Rows are points. The last column is the point's height on a tilted bowl or saddle (a function of degree 2), plus a little noise. Count its main directions that bend up, bend down and stay straight.

Points (15 x 4):
-0.73,-0.03,0.18,0.05
0.17,-0.19,-0.43,-0.48
-0.02,-0.64,0.23,0.09
0.47,0.51,0.17,0.23
-0.13,-0.09,0.12,-0.27
0.26,-0.03,0.11,-0.35
0.03,0.06,0.06,-0.29
-0.14,0.06,-0.02,-0.29
0.41,0.24,-0.30,0.13
-0.20,0.21,0.11,-0.26
-0.16,0.37,0.07,-0.17
0.30,0.05,-0.13,-0.20
-0.36,-0.40,0.10,0.11
-0.22,0.00,0.13,-0.27
0.00,-0.21,-0.17,-0.35
Directions: 1 up, 1 down, 1 straight

Points, 22 rows:
-0.04,-0.48,0.06,0.19,-0.10
-0.16,-0.02,0.20,-0.01,0.03
-0.13,0.57,-0.13,-0.21,-0.19
0.03,0.20,-0.24,-0.09,-0.04
0.21,-0.04,0.10,-0.27,0.02
-0.60,0.34,-0.11,0.07,0.42
0.17,0.04,0.55,-0.01,0.31
0.13,-0.32,0.01,-0.52,0.34
-0.05,-0.35,-0.05,-0.07,0.05
-0.16,-0.01,0.31,0.13,0.10
0.19,0.18,0.05,-0.01,-0.07
-0.40,0.16,-0.06,0.20,0.18
-0.06,-0.44,0.00,0.63,-0.12
-0.05,0.02,-0.31,-0.19,0.11
-0.24,-0.38,-0.28,-0.79,0.82
0.14,0.05,-0.01,-0.20,-0.05
-0.53,0.07,0.03,-0.03,0.15
0.13,0.03,-0.15,-0.18,-0.02
-0.07,0.69,0.00,-0.52,-0.53
-0.03,-0.21,-0.20,0.08,0.08
0.07,0.31,-0.20,0.13,0.00
0.00,0.38,-0.12,0.14,0.02
Directions: 3 up, 1 down, 0 straight

Points, 48 rows:
-0.10,-0.28,-0.08,0.19,0.01,0.03,-0.04
-0.02,0.06,-0.01,-0.15,0.09,0.48,-0.10
0.01,0.01,0.40,0.17,-0.37,-0.08,-0.07
-0.04,0.41,-0.06,-0.67,0.34,0.49,-0.55
0.14,0.07,0.50,-0.37,0.05,0.13,-0.22
-0.06,0.03,0.19,-0.53,-0.04,0.08,-0.04
-0.48,-0.12,0.11,-0.47,-0.19,0.22,0.19
0.28,0.20,0.38,0.03,-0.34,0.69,-0.36
0.08,-0.21,-0.26,0.19,0.03,0.00,0.00
-0.22,-0.12,-0.14,-0.35,0.81,-0.02,-0.74
-0.06,0.03,-0.23,-0.13,0.16,0.21,-0.09
-0.23,-0.25,-0.10,0.02,-0.05,0.26,-0.05
-0.42,-0.29,-0.20,-0.07,0.10,-0.02,-0.03
-0.07,-0.14,0.22,0.08,0.00,-0.28,-0.09
-0.09,-0.22,0.15,0.25,0.18,-0.51,-0.28
-0.48,0.12,-0.81,0.01,-0.41,-0.06,-0.52
-0.19,-0.28,-0.04,-0.14,0.17,0.16,-0.11
-0.44,-0.13,-0.21,-0.31,0.23,-0.17,-0.16
-0.06,-0.04,-0.50,0.06,-0.34,0.33,-0.20
0.10,0.50,-0.22,-0.06,0.18,0.15,-0.22
-0.07,-0.37,-0.38,0.08,-0.03,0.06,-0.08
-0.22,0.44,0.21,-0.27,-0.08,-0.07,0.15
0.02,0.02,-0.06,-0.12,0.14,-0.07,-0.09
-0.01,-0.12,-0.01,-0.28,-0.04,-0.02,-0.06
-0.11,0.01,-0.54,0.53,0.12,-0.33,-0.22
-0.09,-0.01,0.26,-0.10,0.32,0.17,-0.23
0.35,0.12,0.06,-0.17,0.57,-0.23,-0.48
0.15,-0.11,-0.31,-0.08,-0.23,-0.22,-0.13
-0.01,-0.12,-0.13,0.11,-0.13,0.79,-0.19
-0.36,0.13,0.01,0.15,-0.37,0.28,-0.05
-0.01,-0.01,-0.10,0.18,0.21,0.07,-0.04
0.12,-0.26,0.47,0.23,0.19,0.05,-0.43
-0.06,0.04,0.28,-0.05,-0.05,-0.20,0.01
0.19,-0.49,-0.17,0.25,0.08,0.15,-0.01
0.08,0.32,0.36,-0.41,0.32,-0.15,-0.36
0.51,0.04,-0.06,0.37,-0.10,0.01,0.07
0.23,-0.11,0.02,0.23,-0.38,-0.07,-0.11
0.46,0.42,-0.20,-0.07,-0.03,0.15,0.03
-0.07,-0.37,0.30,-0.08,0.02,-0.05,-0.22
-0.68,-0.02,-0.15,-0.09,-0.19,0.05,0.23
0.23,0.29,-0.25,-0.11,-0.40,0.27,-0.08
0.34,0.12,0.24,-0.25,0.02,0.15,-0.11
0.18,0.73,-0.08,0.28,0.28,-0.41,-0.59
-0.16,-0.12,0.44,0.57,0.01,-0.33,-0.41
0.23,0.08,0.27,-0.41,0.24,-0.40,-0.42
0.00,0.22,0.26,-0.12,0.35,-0.06,-0.30
-0.05,-0.21,-0.04,0.70,0.25,-0.01,-0.13
0.03,0.12,-0.25,-0.20,0.01,0.32,-0.09
Directions: 1 up, 4 down, 1 straight

Points, 62 rows:
-0.35,0.35,0.07,0.24,0.22,-0.14,-0.15,-0.11,0.14
-0.36,0.07,-0.28,-0.03,-0.44,-0.27,-0.55,-0.27,0.29
-0.04,-0.09,0.05,-0.04,0.16,0.45,-0.33,-0.30,0.29
0.02,0.19,0.21,0.04,0.11,0.20,-0.46,-0.53,0.39
-0.17,0.03,-0.08,0.13,0.07,0.46,-0.11,0.00,0.12
0.16,-0.15,0.02,0.27,-0.02,0.27,0.07,-0.19,0.02
0.02,-0.06,-0.35,-0.67,-0.05,0.14,-0.32,0.50,-0.57
-0.04,0.16,-0.14,-0.10,0.08,0.29,0.33,-0.43,0.24
0.18,0.17,0.04,-0.09,0.24,-0.35,-0.37,0.03,0.17
0.06,0.15,-0.36,-0.21,0.44,0.56,0.43,0.24,0.39
-0.04,0.09,0.26,-0.36,-0.14,0.87,0.13,0.33,0.29
-0.29,-0.12,0.36,-0.35,-0.09,-0.05,0.27,-0.17,0.32
-0.48,0.31,0.42,0.38,-0.63,0.70,0.00,-0.30,0.59
0.41,0.01,-0.02,0.32,-0.22,-0.04,-0.15,-0.16,0.02
-0.22,0.08,-0.08,-0.16,0.04,-0.07,-0.03,-0.28,0.05
-0.13,0.19,-0.33,-0.09,-0.13,-0.20,-0.27,0.09,-0.01
-0.43,0.18,-0.18,0.28,0.28,-0.12,-0.10,0.19,0.31
-0.18,-0.18,-0.04,-0.36,0.19,0.06,-0.23,0.17,-0.05
-0.48,0.37,-0.17,0.45,-0.01,0.19,0.14,0.83,0.77
-0.15,-0.16,-0.14,-0.39,0.33,-0.13,0.01,-0.26,0.27
-0.54,-0.82,0.08,0.29,-0.11,0.25,-0.03,0.28,0.29
0.29,-0.11,-0.28,0.33,0.23,-0.41,0.31,-0.31,-0.16
-0.26,-0.04,0.13,0.27,0.27,0.11,-0.18,-0.41,0.32
0.01,0.17,0.19,-0.06,-0.20,-0.12,0.05,-0.19,-0.17
-0.45,-0.23,0.30,0.32,-0.09,-0.17,0.81,0.22,0.04
0.01,-0.51,0.29,0.25,0.69,-0.27,-0.15,0.27,0.54
-0.02,0.17,-0.21,0.38,-0.17,0.07,-0.02,0.11,-0.04
-0.23,0.19,0.02,-0.12,0.45,0.35,-0.33,-0.07,0.29
0.16,-0.51,-0.34,-0.44,0.38,0.01,-0.03,-0.64,0.60
-0.05,0.16,-0.30,-0.21,0.34,-0.15,0.02,-0.05,0.10
0.08,0.13,0.18,-0.15,-0.12,0.05,-0.18,-0.28,0.03
-0.06,-0.23,0.49,-0.17,-0.27,-0.06,-0.28,0.06,0.42
-0.50,0.40,-0.09,0.05,0.11,0.12,-0.04,-0.06,0.29
-0.07,0.27,-0.06,0.06,0.12,-0.39,-0.31,-0.20,0.07
-0.05,-0.03,-0.22,0.18,-0.18,-0.11,0.15,0.35,-0.12
-0.02,-0.22,0.03,-0.14,-0.04,-0.32,-0.32,-0.10,0.23
-0.31,-0.01,-0.60,-0.31,-0.01,0.07,-0.42,0.25,-0.31
-0.34,-0.10,0.23,-0.42,0.40,0.06,0.05,0.28,0.36
-0.06,0.19,-0.37,-0.01,0.22,0.00,-0.06,-0.11,0.06
0.29,0.58,-0.19,-0.01,-0.02,0.39,0.01,-0.11,0.26
-0.08,0.29,-0.28,0.02,-0.19,-0.01,0.18,-0.01,-0.14
0.16,0.16,-0.06,-0.13,0.09,0.25,0.10,-0.15,0.06
0.49,-0.07,-0.02,0.53,-0.14,0.09,0.21,-0.16,-0.03
0.33,0.24,-0.12,-0.28,-0.34,-0.22,0.23,0.14,0.02
0.28,0.02,-0.17,0.41,0.00,0.03,0.15,0.24,-0.01
-0.13,0.46,-0.40,-0.18,0.05,-0.01,-0.02,0.32,0.08
0.19,0.06,0.24,-0.03,-0.26,0.14,-0.37,0.49,0.06
0.20,-0.25,-0.25,-0.04,0.26,0.14,0.21,0.07,-0.10
0.33,0.15,-0.29,0.10,0.12,-0.02,-0.45,-0.20,0.17
0.06,-0.21,-0.06,0.10,0.33,-0.02,-0.52,-0.33,0.29
-0.13,-0.38,0.36,0.42,-0.40,0.35,0.45,0.38,0.23
0.28,-0.35,-0.20,0.12,-0.01,0.02,-0.31,-0.13,0.02
-0.46,-0.19,-0.32,-0.23,-0.13,-0.23,-0.36,0.13,0.12
0.54,-0.11,0.15,0.28,-0.03,0.37,0.15,0.08,0.24
0.39,0.06,0.05,0.09,0.03,-0.16,-0.10,-0.47,0.05
-0.03,0.16,0.14,-0.33,-0.03,0.30,0.31,0.16,0.15
0.23,0.17,-0.28,0.01,0.21,0.17,-0.26,0.35,-0.11
-0.62,0.05,0.10,0.06,-0.33,0.05,-0.13,-0.12,0.18
-0.12,-0.36,-0.16,0.18,0.21,-0.19,-0.05,0.25,0.02
0.01,0.61,0.01,-0.07,0.02,-0.13,-0.37,0.06,0.03
-0.05,0.35,0.00,-0.41,0.10,-0.04,-0.21,0.05,0.05
0.04,0.23,-0.21,-0.17,-0.19,0.18,-0.19,-0.04,-0.14
Directions: 5 up, 1 down, 2 straight

Points, 62 rows:
-0.01,-0.42,-0.11,-0.09,0.22,-0.13,0.29,0.05,-0.08
-0.34,0.14,-0.46,-0.13,0.11,0.82,0.11,-0.16,0.30
0.20,0.00,0.20,-0.03,-0.14,0.18,-0.05,0.22,0.08
-0.03,0.10,0.06,-0.43,-0.11,0.26,-0.34,-0.06,0.15
-0.21,0.15,-0.34,-0.04,0.49,-0.18,-0.10,-0.32,0.08
0.09,-0.26,0.33,-0.24,0.03,-0.20,-0.29,0.19,0.09
-0.15,-0.07,0.17,-0.10,0.66,0.31,0.11,-0.40,-0.04
-0.26,0.06,-0.15,0.03,-0.23,0.26,-0.07,-0.54,0.12
-0.03,0.46,-0.26,-0.22,-0.30,-0.15,-0.47,-0.15,-0.04
-0.34,0.11,0.14,-0.07,-0.16,0.05,0.14,-0.18,0.20
0.01,-0.28,0.38,0.41,0.21,0.44,-0.18,0.50,0.03
0.18,-0.03,0.04,0.37,-0.04,0.01,-0.13,-0.23,0.21
-0.17,0.18,0.06,0.09,-0.40,-0.21,-0.25,0.15,0.20
-0.42,0.15,0.07,-0.17,-0.23,-0.12,-0.08,-0.09,0.22
0.02,-0.07,0.22,-0.65,0.20,0.24,0.30,-0.06,-0.18
-0.48,0.34,0.05,-0.01,0.12,-0.33,0.44,0.05,0.44
-0.08,-0.37,0.36,0.54,-0.21,0.36,-0.49,0.45,0.43
-0.08,0.36,-0.18,0.34,-0.18,-0.23,-0.13,-0.28,0.01
0.10,-0.19,0.12,-0.07,0.03,0.30,-0.12,-0.47,0.03
0.00,-0.15,0.36,0.10,0.07,-0.29,0.05,-0.27,0.30
0.03,-0.23,0.02,-0.01,0.66,0.49,0.03,0.07,-0.38
-0.49,0.13,0.06,0.32,0.24,0.00,0.31,0.12,0.37
-0.02,-0.03,-0.21,-0.02,0.02,-0.03,-0.28,0.10,0.02
0.34,0.22,0.03,-0.36,0.18,-0.10,-0.25,0.11,0.10
0.39,0.26,-0.43,-0.05,-0.16,-0.42,-0.06,-0.34,0.24
-0.04,0.00,0.18,-0.40,0.01,0.05,0.23,-0.01,0.04
-0.15,-0.12,0.43,-0.20,-0.02,0.05,-0.06,-0.20,0.12
-0.29,-0.33,0.19,0.11,0.03,-0.48,-0.08,0.03,0.28
-0.41,-0.11,-0.30,-0.19,0.05,0.30,0.05,-0.25,0.13
0.43,-0.09,0.05,0.02,0.07,-0.19,-0.36,0.11,0.16
0.34,0.02,0.03,0.01,0.01,-0.04,0.48,-0.36,0.20
-0.32,-0.11,-0.04,-0.29,-0.37,0.47,-0.43,-0.27,0.21
0.24,0.20,0.15,0.10,-0.14,-0.22,-0.04,-1.00,0.87
0.17,-0.32,0.30,-0.02,0.25,0.16,-0.17,-0.22,-0.16
0.16,0.13,0.09,0.11,-0.15,0.19,0.35,0.09,0.05
0.04,-0.18,-0.06,0.31,-0.35,0.04,-0.38,-0.19,0.20
-0.20,-0.64,0.21,-0.36,0.26,-0.18,-0.15,-0.15,-0.04
0.24,-0.32,-0.03,-0.26,0.00,0.28,-0.70,0.05,0.14
0.28,-0.24,0.16,0.15,0.16,-0.15,-0.31,0.12,0.03
0.40,-0.18,0.23,0.20,0.26,-0.12,-0.52,-0.05,0.21
0.19,-0.27,0.50,-0.27,-0.14,-0.47,0.13,-0.75,0.90
0.20,0.13,-0.01,0.09,0.22,0.19,0.45,-0.27,0.09
-0.24,0.16,0.20,-0.24,0.17,0.11,-0.37,-0.75,0.27
0.08,-0.21,-0.05,0.03,0.25,0.11,0.22,0.04,-0.15
-0.22,-0.10,0.16,-0.07,0.20,0.13,0.03,-0.13,0.02
0.22,0.11,-0.26,0.55,-0.12,0.26,-0.07,0.11,0.27
0.25,-0.05,-0.45,-0.06,0.13,-0.24,-0.03,0.09,0.01
0.12,0.50,-0.25,-0.21,0.07,-0.24,0.25,-0.25,0.11
-0.03,0.09,-0.27,-0.25,0.44,-0.18,0.06,0.03,0.02
0.10,-0.11,0.02,-0.55,-0.31,0.49,0.28,-0.08,0.00
-0.22,0.06,-0.14,-0.77,-0.31,0.21,-0.24,0.09,0.39
-0.22,0.05,0.12,-0.25,-0.10,0.13,-0.07,0.23,0.18
0.06,-0.39,-0.09,-0.01,-0.41,0.04,0.31,-0.07,0.05
-0.11,-0.12,0.20,-0.14,0.09,-0.09,0.42,0.45,0.04
-0.13,0.24,0.40,0.15,0.44,-0.07,-0.02,0.23,0.33
-0.24,-0.15,-0.31,-0.14,0.18,0.02,-0.07,-0.07,0.04
0.88,0.38,0.33,-0.17,-0.27,0.20,0.57,-0.24,0.37
-0.12,-0.44,-0.22,-0.16,0.15,0.38,0.10,0.11,-0.15
0.34,-0.05,-0.21,0.30,-0.73,0.04,-0.34,0.34,0.55
-0.16,0.33,0.38,0.18,0.06,-0.03,-0.16,-0.24,0.39
0.18,-0.10,-0.35,-0.22,0.24,-0.21,0.09,0.14,-0.01
-0.20,-0.35,0.01,0.09,0.40,0.11,0.29,0.26,-0.14
Directions: 4 up, 1 down, 3 straight

Points, 73 rows:
-0.51,-0.29,-0.44,-0.06,-0.11,-0.52,-0.56,0.47,0.37
-0.16,0.05,0.52,-0.09,0.06,-0.01,-0.26,0.24,0.24
-0.12,0.26,0.00,-0.24,0.35,-0.21,-0.46,0.31,0.23
0.29,0.07,0.29,-0.53,-0.19,-0.18,-0.01,-0.14,0.09
0.02,-0.13,0.18,-0.06,0.05,0.15,-0.01,0.25,0.11
-0.58,0.19,0.01,-0.09,0.09,0.29,-0.01,-0.27,0.46
-0.03,0.39,-0.03,-0.29,-0.04,-0.02,-0.13,-0.13,0.07
0.59,0.13,0.03,-0.52,0.31,0.22,0.30,-0.15,0.19
0.58,0.10,0.03,0.16,0.49,-0.40,-0.01,0.40,0.05
0.08,-0.26,0.15,0.38,0.01,-0.17,-0.14,0.38,0.04
-0.11,0.18,0.14,-0.06,-0.18,0.32,-0.10,-0.37,0.10
-0.38,0.01,-0.18,0.22,0.21,-0.01,-0.06,-0.21,0.13
-0.03,-0.30,0.16,0.28,-0.15,-0.24,-0.11,0.22,0.07
-0.14,-0.06,-0.06,0.26,0.10,-0.64,-0.56,-0.44,-0.10
-0.26,0.16,0.12,0.55,0.07,-0.35,-0.33,0.36,0.18
0.01,0.01,-0.09,-0.03,0.68,-0.13,-0.11,0.14,0.05
-0.23,0.23,-0.08,0.34,0.00,-0.07,-0.02,-0.75,-0.30
-0.21,0.19,0.29,0.07,0.12,-0.29,-0.15,0.06,0.07
-0.19,0.13,0.09,-0.10,-0.11,0.16,0.09,0.12,0.30
0.23,-0.13,-0.40,0.06,-0.37,0.21,0.33,-0.18,0.21
-0.32,-0.44,0.07,0.05,0.16,0.25,-0.15,-0.09,0.24
0.33,-0.18,-0.54,-0.05,-0.34,-0.02,-0.07,-0.15,0.09
-0.25,-0.40,-0.03,-0.36,-0.20,0.13,0.14,0.31,0.28
0.36,0.07,0.12,0.07,-0.37,0.06,-0.05,-0.02,-0.02
0.13,0.12,0.04,0.43,-0.45,-0.12,-0.24,0.22,0.11
-0.21,0.48,-0.02,0.15,0.28,-0.48,0.06,-0.08,-0.24
-0.06,0.06,0.07,0.52,-0.22,0.19,-0.02,-0.01,0.09
-0.16,0.08,-0.07,0.14,0.17,0.50,-0.02,0.04,0.18
-0.20,0.17,0.03,-0.52,0.00,-0.34,0.41,0.15,0.27
-0.25,0.36,0.50,-0.33,-0.01,0.39,0.21,0.26,0.68
0.16,0.11,0.25,-0.11,0.04,0.01,-0.05,0.12,0.06
-0.37,0.50,0.30,-0.20,0.37,0.16,-0.02,-0.09,0.28
0.01,0.03,0.47,-0.23,-0.08,-0.18,-0.21,0.32,0.18
-0.61,0.05,0.21,-0.05,-0.11,0.09,0.23,-0.31,0.53
-0.02,0.19,-0.15,-0.26,0.21,0.31,0.30,-0.07,0.26
-0.26,-0.30,-0.15,-0.16,-0.08,-0.33,-0.25,0.46,0.14
-0.21,-0.17,0.02,-0.37,0.09,0.15,0.29,-0.23,0.38
0.03,0.05,-0.18,-0.19,0.37,0.06,-0.22,0.14,0.13
0.16,0.03,0.19,-0.04,-0.10,-0.27,0.17,-0.29,-0.03
0.15,0.33,0.48,-0.31,-0.15,-0.02,0.07,-0.21,0.13
0.11,0.30,-0.10,0.13,0.38,-0.59,0.07,-0.53,-0.54
-0.03,-0.22,-0.40,-0.36,-0.06,-0.08,-0.28,-0.13,0.23
-0.14,0.01,0.16,-0.05,0.13,-0.20,0.03,0.18,0.12
0.20,0.16,0.29,0.53,-0.17,-0.23,0.29,0.17,0.12
0.40,-0.31,-0.48,-0.61,-0.21,0.15,-0.07,-0.01,0.23
0.00,0.18,0.06,0.11,-0.07,0.30,-0.10,-0.22,-0.01
0.37,0.06,0.22,-0.26,-0.45,-0.34,0.03,-0.04,0.01
-0.08,-0.48,0.08,-0.10,0.38,0.05,0.41,0.00,0.22
-0.09,-0.29,-0.04,-0.13,-0.19,0.01,0.13,-0.09,0.22
0.08,-0.09,-0.50,-0.17,-0.17,-0.17,-0.13,0.11,0.14
0.18,0.28,-0.34,0.13,0.23,0.17,-0.45,0.29,0.18
0.04,0.81,-0.55,-0.52,-0.13,0.37,0.13,0.22,0.75
-0.41,-0.07,-0.11,-0.20,0.19,-0.22,-0.38,-0.45,0.24
-0.22,0.31,-0.17,0.04,0.26,0.08,0.39,0.08,0.20
0.36,-0.17,0.33,0.15,-0.29,-0.52,0.01,-0.14,-0.01
-0.13,-0.21,-0.36,-0.09,0.22,-0.15,0.26,0.38,0.17
-0.09,-0.11,0.00,-0.39,0.00,0.17,0.34,-0.08,0.35
-0.07,-0.16,-0.25,-0.01,-0.14,-0.13,-0.42,0.24,0.16
-0.26,0.41,0.16,0.05,0.08,0.11,0.01,0.15,0.27
0.46,-0.34,-0.09,-0.37,0.19,0.23,-0.36,0.15,-0.03
-0.03,0.21,-0.20,-0.36,0.34,0.13,0.16,-0.01,0.24
0.28,0.64,0.36,-0.52,0.06,0.27,-0.16,0.25,0.50
-0.40,0.60,0.41,0.00,0.49,0.12,0.14,0.26,0.44
-0.29,0.44,-0.18,0.26,-0.27,-0.02,-0.07,0.01,0.20
-0.10,-0.03,0.51,-0.02,0.14,-0.43,0.11,-0.24,0.11
-0.03,0.05,0.25,-0.11,0.04,0.04,-0.07,0.16,0.14
-0.11,-0.22,-0.25,-0.30,-0.03,0.50,0.21,-0.19,0.41
-0.06,-0.26,-0.27,0.40,-0.11,0.01,0.14,-0.16,0.11
0.18,0.58,-0.41,-0.70,0.49,-0.01,0.03,-0.20,0.20
0.00,0.13,-0.10,0.23,0.17,0.55,-0.51,-0.32,-0.16
-0.01,0.36,-0.03,-0.17,-0.19,0.15,-0.25,0.08,0.20
0.28,-0.05,-0.12,0.07,-0.53,0.24,-0.07,-0.09,0.08
-0.48,-0.46,-0.02,-0.42,0.27,0.36,-0.14,-0.05,0.57
Directions: 5 up, 2 down, 1 straight

Points, 75 rows:
-0.09,-0.24,-0.07,-0.01,0.25,-0.52,-0.28,-0.12,0.30
-0.33,-0.18,0.16,-0.22,0.21,0.39,-0.13,0.09,-0.09
-0.08,0.00,0.54,-0.21,-0.06,-0.27,-0.38,0.09,0.21
-0.21,-0.06,0.47,0.19,-0.05,0.22,-0.34,0.19,-0.39
0.12,-0.08,-0.07,0.24,0.10,-0.14,0.04,0.09,0.15
-0.10,-0.62,0.15,0.56,-0.25,-0.05,-0.48,0.01,-0.29
0.34,-0.15,0.36,0.06,-0.06,0.30,-0.17,0.24,-0.42
-0.52,0.14,-0.36,-0.48,0.37,-0.33,0.36,-0.37,0.01
0.25,-0.15,-0.17,-0.21,0.12,-0.17,-0.16,-0.60,0.15
-0.23,-0.32,0.34,0.34,0.03,0.23,0.22,-0.10,-0.09
-0.20,0.11,0.13,-0.13,-0.13,-0.34,0.49,-0.42,-0.04
-0.35,0.20,-0.10,-0.19,0.14,0.20,-0.32,0.36,0.24
0.59,-0.14,0.28,-0.19,0.17,0.08,0.13,-0.08,0.16
0.10,-0.62,-0.12,0.06,0.41,0.17,-0.46,-0.08,-0.50
-0.01,-0.17,-0.34,-0.58,0.02,-0.15,0.09,0.05,0.29
-0.07,-0.04,-0.23,-0.16,-0.22,0.18,0.11,0.17,0.17
-0.16,-0.20,-0.05,-0.21,0.07,0.01,-0.15,0.17,0.10
-0.14,0.28,-0.24,0.06,-0.21,-0.06,0.44,-0.25,-0.11
0.12,-0.38,-0.35,0.02,-0.31,-0.08,0.51,0.12,0.38
0.18,0.43,0.30,0.52,0.06,0.05,-0.35,0.34,-0.70
-0.25,-0.28,0.26,-0.01,-0.07,-0.39,0.01,0.27,0.36
-0.14,0.15,-0.31,-0.02,-0.09,-0.27,0.37,-0.26,-0.03
-0.18,-0.22,-0.20,-0.10,-0.28,-0.04,-0.38,0.08,-0.05
-0.45,0.37,-0.16,0.36,0.23,-0.03,0.23,-0.22,0.16
0.36,-0.64,0.23,-0.17,-0.69,-0.38,0.17,0.30,0.53
-0.07,-0.30,-0.30,0.56,-0.10,-0.20,-0.32,-0.27,-0.14
0.25,0.27,0.43,-0.17,-0.44,0.00,-0.13,-0.11,-0.12
0.15,0.03,0.04,-0.08,-0.20,-0.11,0.08,-0.25,-0.08
0.07,-0.18,0.34,0.23,0.20,0.09,-0.58,-0.48,-0.38
0.03,0.22,0.01,0.05,-0.14,0.20,0.26,-0.08,0.00
0.21,0.12,-0.26,0.18,-0.16,0.17,-0.02,-0.14,-0.14
0.31,-0.25,-0.53,0.18,-0.03,0.13,-0.18,-0.44,-0.28
0.52,0.26,-0.15,0.20,-0.05,0.43,0.29,0.10,-0.17
0.10,-0.22,-0.13,0.01,0.03,-0.48,-0.26,0.10,0.36
-0.60,-0.08,-0.50,-0.15,-0.31,-0.08,-0.09,0.03,-0.03
-0.14,-0.22,-0.03,0.53,-0.16,-0.18,-0.30,-0.31,-0.30
0.00,-0.29,0.17,0.04,0.15,-0.10,0.54,0.36,0.49
0.10,0.38,-0.02,-0.14,0.11,0.01,0.25,0.11,0.29
0.08,-0.03,0.13,0.09,-0.06,-0.13,0.09,-0.13,0.02
-0.02,0.00,0.28,0.45,0.02,-0.07,0.02,-0.45,-0.09
-0.19,0.12,-0.21,0.11,0.09,-0.05,0.17,-0.24,0.05
-0.49,0.52,-0.09,-0.27,-0.37,-0.08,0.27,0.29,0.29
0.33,-0.28,0.79,0.11,0.25,0.08,0.37,-0.14,0.22
-0.14,0.25,-0.36,0.26,-0.32,-0.10,0.31,0.03,0.08
-0.51,-0.10,0.37,-0.03,-0.08,0.17,0.06,-0.09,-0.09
0.27,-0.24,0.30,0.03,0.10,0.54,0.07,0.44,-0.44
0.45,-0.01,-0.13,0.41,-0.07,-0.10,0.21,-0.43,-0.07
0.11,-0.19,0.48,0.17,-0.01,0.08,0.18,-0.22,-0.08
0.04,0.12,0.80,0.07,-0.30,-0.11,0.03,0.11,-0.29
0.37,-0.05,-0.04,0.08,-0.09,-0.14,-0.17,0.49,0.15
0.07,-0.03,0.08,-0.08,0.17,0.11,-0.13,0.06,0.06
-0.21,-0.21,0.12,-0.09,0.17,-0.24,-0.24,0.44,0.25
0.12,0.18,-0.50,0.42,-0.18,0.22,-0.02,0.16,0.18
0.27,0.20,0.09,0.02,0.01,-0.48,-0.09,0.20,0.14
-0.01,-0.02,0.07,0.38,0.11,-0.01,0.09,0.04,0.03
-0.50,-0.39,-0.13,0.25,-0.16,-0.15,-0.46,-0.01,-0.31
0.31,0.16,-0.02,-0.30,0.04,0.05,-0.18,0.00,0.27
0.20,0.11,-0.52,-0.16,0.14,0.34,0.40,-0.36,0.08
-0.43,-0.21,0.01,0.10,-0.04,0.12,0.30,0.35,0.39
-0.10,-0.17,-0.19,0.15,0.74,0.25,-0.01,0.09,0.14
0.09,0.13,-0.30,0.19,-0.40,0.01,0.13,-0.59,-0.46
0.31,0.13,0.11,0.29,0.05,0.22,-0.07,0.19,-0.28
-0.06,-0.35,0.05,0.10,0.39,0.17,-0.25,-0.18,-0.23
-0.36,0.07,-0.13,0.11,-0.02,-0.43,-0.15,0.03,-0.11
0.41,0.55,0.15,-0.09,-0.32,-0.04,-0.32,-0.01,-0.07
-0.29,-0.28,-0.09,-0.37,0.05,0.26,0.17,0.42,0.31
-0.06,0.29,-0.35,0.20,0.06,0.08,-0.26,0.10,-0.04
0.20,-0.13,0.09,0.03,0.25,0.02,0.08,-0.07,0.17
0.01,-0.07,-0.34,-0.34,0.40,0.24,-0.54,0.22,-0.06
-0.14,0.04,0.37,0.01,-0.65,-0.15,0.14,0.21,-0.22
0.24,-0.11,-0.13,0.18,0.05,0.40,0.18,-0.27,-0.21
0.11,0.06,0.18,0.01,-0.32,0.52,-0.44,0.51,-0.04
0.20,0.21,-0.16,0.15,-0.05,0.35,0.19,0.38,0.19
-0.02,0.61,0.19,0.36,-0.23,-0.12,0.39,0.13,-0.36
-0.22,-0.41,-0.51,-0.09,-0.10,-0.70,0.22,-0.12,0.65
Directions: 3 up, 3 down, 2 straight
